Rows are points. Two turns around zero, p and q, are shown by what they do to some points. Write where each new point lands after one turn and then the other. Backwards means that the second turn is done in reverse. Each puzzle has new turns, and all numbers are rounded.

Turn p:
[-25  12] => [-10  26]
[48 32] => [57 -9]
[-27 -43] => [-49 -13]
[ 4 -1] => [ 2 -3]
Turn q:
[33 17] => [ 9 36]
[-38 -17] => [-13 -40]
[46 15] => [20 44]
[-14  22] => [-26   4]
[-28 -38] => [ 10 -46]
Where do these land?
p, then q: [-47 -43] => [-43 -47]
q, then p: [ 9 35] => [ 6 36]
q, then p backwards: [4 2] => [-2  4]
p, then q: [35  6] => [34  9]

Turn p:
[ -3  10   1 -33] => [-21 -16   8 -21]
[-26 -12   9  -3] => [  8 -26   8  12]
[-11 -13  35  29] => [ 3 -2  3 48]
[ 22  -7 -11  -4] => [  3  20   9 -13]
[ 19  22 -34  10] => [  7  24 -28 -26]
Turn q:
[-12   5  28  16] => [-17  22 -19 -10]
[  8 -28   0  -5] => [-18  -8  21   4]
[ -5 -17 -36 -37] => [ 10 -50  19   0]
[-17   3 -16   7] => [  2 -13 -17  12]
[29 19 32 -2] => [ 11  38  14 -21]
[-3 18 -8 20] => [ 12  10 -18  15]
Where do these land?
q, then p backwards: [ 2 11 48  4] => [ 41  18 -20  -8]
q, then p: [ 26  -2  14 -16] => [-32  -5   7   7]
q, then p: [-22   8 -24  15] => [32 17 -5 -5]
p, then q: [  1  -9 -12  18] => [16 12 11  7]
q, then p: [ 24   4 -34 -16] => [-7 31 20 24]
q, then p: [-31 -12   8  -4] => [ 21 -22   8 -13]

Turn p:
[ -6   7  13 -18  -3  -1] => [-11  15 -11  -5   3 -10]
[ 3 11 -2 -3 26 -1] => [ 6 10 18 -4 17 -4]
[-19 -30 -24   4 -35 -14] => [-27 -44 -15   2 -17  10]
[-25  -6  -8  11 -25   3] => [-23 -11  -6   2 -21  20]
[16 -9 16 13 26  1] => [ 29   4  17 -11  -5 -13]
[16 24  6 -2  3 -5] => [ 7 18  3 19  9 -9]
[15  2 -2 -5  7 16] => [18  6 -6 -2 12  6]
Turn q:
[  0 -24   0  21  14 -19] => [  1 -22  15  -6  26 -10]
[-14  -8  13  -9 -12   7] => [  8 -11 -18   8  -4  11]
[ -3  -7 -14  13   9  18] => [-13   1  10  22   7  -3]
[ 23  12  14 -13 -48  -2] => [ -2  -9 -24 -20 -47  -9]
[ -4  18  24  12 -21  19] => [ 15  -9   4  14 -36   9]
[  1   4  -3  -6 -12  -7] => [ -5  -1  -6 -11  -7   4]
[  3   6 -14  -4  31  -6] => [ 0 24 13 -3 23 -4]
[  1  -3   1 -16  24   7] => [10 19 -7  8 17 -6]
[ -7   1 -20   3  16 -18] => [-11   8  13 -13  22   7]
Where do these land?
p, then q backwards: [-1 -4 -8 -9  6 29] => [-19   4   3 -16   4 -19]
p, then q: [  4 -12   9  12  18  23] => [  4  14 -18  -1 -17 -20]
p, then q: [  5  32  -9  22   5 -16] => [ 24 -18  28   7 -13   0]
q, then p: [ -8  -8 -12 -29   7 -17] => [-5  5 10 -8 33 11]
p, then q: [-12 -15  16  24 -30 -10] => [-23 -30 -13  -4 -20  13]
q, then p: [ 12  -8   3  -1 -15 -10] => [-11 -15  -9  -4   5  -7]
p, then q backwards: [  0  17   1 -19  10   1] => [  3  -3 -14 -11  20  -2]

Turn p:
[ -8  30  -8  14 -12  -9   8  10   3] => [  8 -23   9   0  -3 -25 -12   8  10]
[  0 -14  -2  -4  13  -4  -9 -11   8] => [ -5  16   7  -8  -1   7   9 -12  -2]
[ 4 -9 -7 14  3 -3 -2 -5  4] => [  9  11   1  -4   6  -5  -3 -10   1]
[  7  -2  -4   0 -17 -13  -3  -5 -10] => [ -2   3   9  10  13  -6  -9   3 -13]
[ -6  -2  -4  -6   0 -16  30   6   5] => [-10  15  -1   3 -12 -18  -7  19  10]
[ -1  14  -6  -6  -3  13   0 -10   0] => [  7 -11   4  12 -11   0   9  -3  -3]
[-4 -6 -7 -8 10 -5 -4 -1 -3] => [-1  9  9 -7 -3  6  5  5 -3]
[ 18 -13  11  -8  16   8  -8   5   2] => [-5  9 -7 -1  2 28 -2 -8  7]
[ -6 -12   1   2   3  10   1   7 -11] => [  8   4 -13  -6   4   7   5   9  -4]
[ -6  -1  -3  -5 -28  12 -10   5  -3] => [  1 -15  -3  13  20  -4  15   7  -7]
[ 2 15 28  7 15  7 -3 -1  3] => [ -8 -18 -14 -11 -14  10 -11 -15   3]
Turn q:
[ 3 -2 -9  9 -8 -6 -9  2 -6] => [  7   8 -10   1   7  -8   8  -3   0]
[-15   8   8   0   2 -13  -5  -6  -7] => [ -6  11   0   4 -14   8  14   3   1]
[-10  20 -11   9  13   0   4  -8   2] => [ -8  18  -7  -6 -16  -3 -14   2   5]
[12 13 17 -6 -7 -2  2 -5 -6] => [-5 -6 -6 17  3 13  0 12  6]
[ -6  -3   6 -17  -5   0   3 -11 -11] => [ 3  5 12  2  3 19  5  9 -3]
[  4 -15   4   9  -4  31  -1  24  10] => [ 17 -32   1 -13   4  -9  -7 -15  12]
[  3  -2 -10   0  -4 -10   3  -9  15] => [-12   6   2  -6   9 -12   0   9  -6]
[ 7 -2 -4  7 -4 -6 10 14  0] => [  5  -9 -12   1   0  -8  -1   2 -12]
[  3 -34   3   1   8  -4   6 -10  -8] => [ -5  -2   8  -8  16  13   7 -20 -21]
[ -2  17  -4 -12   9  11 -13   9  10] => [  5   1  13   9 -11 -12 -12   3  17]
Where do these land?
q, then p: [  5 -10  -6  -5 -15   0  -8   3   1] => [ -3  10  -1  -4  -9   7 -13   1   8]
p, then q backwards: [  6  -5 -11   2   8   8 -10  -4   8] => [ -7  -9   1  -2   1   6 -13  -2 -12]
q, then p: [ -1   5 -32 -11   3  -6   0  -8   3] => [ -7 -22  16  -8  -4   9 -18   4  -1]
p, then q: [-5  4  9  3 10  4 16 -6  5] => [ 5  8 -2 -6  8 -8  8 16  0]
q, then p backwards: [ -6  -6   0 -11   2  -5  -1   5   7] => [-7  7 -9 -6 -2 -6 -4 -6 -1]
p, then q: [ -5   3  -1 -12  -7   6  -9  -3   5] => [ -2  -7  -3 -11  -3  10  -1  -3  -9]
q, then p: [  6   1   9  -1  -3 -18 -10  -9  -8] => [ 14  -3  -9  -5 -12 -14  -4   3   4]
q, then p: [  0  11   4 -11   0   6  -8   4   1] => [-4 -3 -6 -2 10 -4 -4 -9 10]
q, then p: [ 9  1  8 11  7  5 48  1  8] => [ 12   5   6  -8  23  19  29  18 -20]
q, then p: [ -6  -7   2 -11  -1   7  -5   7 -30] => [ 12  -2 -13  21  -3  11 -11 -15   2]
q, then p backwards: [-6 -6  9 27 -9  4 -4  3 -7] => [-10  -6  12   9   8  22  -4   2  11]
q, then p: [  4   9   8  20   5 -11  -8   8   7] => [  4  10  10  -1   3 -25   4   2  -3]
